Rows are points. The window is the flat piece filled in between its corners: a triangle in 3 columns, a solid with four corners in 4, and so on. A path goes straight from each point to the next, and from the last back to the first. List the points from which the path goes on through the window.
In the rows, zero is written as 128.

Window (3 x 3):
[[154 145 117]
 [135 144  91]
 [ 99  95 182]]
Path:
(1): [127 146 135]
(2): [140 173  83]
(3): [158 127  88]
(4): [124  84 119]
(5): [108 135 175]
(6): [ 98 128 165]
(7): [126  75 170]
(8): [153 101 140]
(9): [109 158 161]
(10): [ 91 117 170]
(11): [132  77 163]
(12): [151  85 118]
(13): [123 181 127]
(14): [137 144 165]
(15): [122  88 124]
(16): [147 118 128]
Through the window after points: 4, 6, 10, 12, 16

Window (6 x 6):
[[144  92 112 120 104 154]
 [ 92 123  74 133  84 136]
 [207 125 129 114  58 171]
 [125 124 145 173 156 102]
 [112 151 131 116 148 113]
 [144 121 112 147 157  86]]
Path:
(1): [146 120 146 142 125  96]
(2): [156 165  90 145 120 159]
(3): [150 132  98 137 152 175]
(4): [162 124 138 142 101  95]
(5): [142 116 139 127  69 121]
(6): [179 119 110 135 104 163]
(7): [142 123  92 148 126 147]
(8): [148  96 125 116  73 136]
(9): [157 100 152 133  69 121]
(10): [188 140  73 129 102 179]
(11): [122 129 105 149 190 154]
(12): [114 142 136 155 117  82]
(13): [136  95 104  96  94  79]
(14): [155 134 123 171 168 134]
(15): [148 159 100 147 128 157]
(16): [126  84 132 110  64 126]
Through the window after points: 13

Window (9 x 9):
[[136  73 128 102 146 144 111  81 143]
 [154 120 136 129 126 150 104 203 127]
 [ 83  68 139 128  50 137 158 115 139]
 [136 115 162 166 152 144  78 161 147]
 [156  86 147 143  98 106 148 116 137]
 [145 123 170 127  64 151 149  96 118]
 [153 142 106 139 138 122  85 105 144]
 [113 129 152 129 189 111  79 198 104]
 [119  94 127 143  95 157 192  79 141]]
Path:
(1): [127 125 156 109 119 146 144 126 150]
(2): [140 103 118 157 105 150 116 125 117]
(3): [132  79 123 160  96 139 160 116 100]
(4): [109 115 150 101 104 152 161  75 197]
(5): [127 129 205 108  92 129 130 144 170]
(6): [146  93  99 157 143 132  89 126  99]
(7): [135  78 129 125 129 145  99 103 117]
(8): [132 119 145  97 159 128 150 122 184]
(9): [137 117 166 125 108 141 140 105 157]
(10): [131 106 131 141 114 136 117 109 115]
(11): [117  72 150 172 124 177 107 148  82]
(12): [131 119 161 108 101 119 141 154 155]
(13): [119  97 133 112 126 118 136 102 215]
(14): [130  91 151 151 114 157  99 144  82]
(15): [145 100 114 147  54 181 157 105  78]
(16): [129 124 183 118 137 108 130 120 183]
Through the window after points: 3, 7, 13, 15
